Each row is a point. To make a cloud, some directions were put in groups of two or more. Within a group, all points are equally far from the middle, so they leave a hole (a ring in 2 directions, a hollow ball in 3). The other directions are filled evenly. Then the cloud was stretched, turned, moved and blurred a little. How many holes are there, and how many directions does each take, smallest first?

Cloud (22 x 3):
[[2.50,0.26,-1.41],
[-1.84,-1.42,-0.98],
[0.36,1.10,-3.58],
[2.10,1.22,-0.97],
[1.96,2.30,-0.17],
[3.28,-0.24,-1.60],
[3.12,1.79,-0.53],
[1.01,0.43,-0.84],
[-0.74,-0.26,-0.31],
[0.35,-1.06,-3.28],
[1.82,-1.96,-3.02],
[1.65,-0.99,-2.88],
[0.72,2.54,-0.53],
[0.16,-0.45,-1.01],
[1.96,-0.35,1.11],
[-1.50,0.51,-1.59],
[-1.45,-0.46,-1.78],
[-1.50,0.53,-1.79],
[-0.27,-1.08,-0.53],
[3.62,-0.79,0.23],
[-0.72,-2.64,-1.26],
[0.45,1.45,0.23]]
Holes: 0

Cloud (32 x 4):
[[3.21,-0.47,-1.20,-0.59],
[-1.44,0.15,-3.04,-0.54],
[1.30,-0.25,2.44,0.94],
[3.16,-1.74,-1.42,-0.31],
[-2.02,-0.25,-1.40,1.08],
[-0.72,0.86,-2.24,-3.02],
[0.26,-1.78,-0.74,-3.28],
[0.35,-2.41,0.45,1.43],
[-2.52,0.02,-1.14,0.28],
[-1.22,-0.85,-0.63,1.90],
[0.03,-1.08,0.39,2.36],
[-1.48,-1.74,0.37,-0.57],
[-2.45,1.53,-0.69,-1.34],
[2.53,0.59,-1.09,-0.51],
[0.67,-1.91,-2.94,-1.71],
[0.44,-2.00,-2.40,-2.31],
[-0.39,-1.15,1.24,-2.75],
[-2.20,0.21,-1.91,0.45],
[-0.44,0.40,2.47,-1.47],
[3.05,-2.56,-1.07,-0.28],
[-1.53,1.23,-2.14,-2.23],
[0.39,1.59,1.30,0.58],
[1.09,0.13,2.66,0.45],
[1.14,-3.19,-0.07,0.40],
[1.25,-3.26,-0.48,-0.06],
[3.52,-1.89,0.94,-0.57],
[0.36,1.50,1.52,0.66],
[1.83,1.41,-0.67,-1.17],
[-0.34,2.31,0.38,-1.07],
[1.05,1.12,-0.37,1.34],
[3.18,-0.20,-0.07,-2.18],
[-1.73,0.24,-2.86,-0.44]]
Holes: 2 (2, 2)
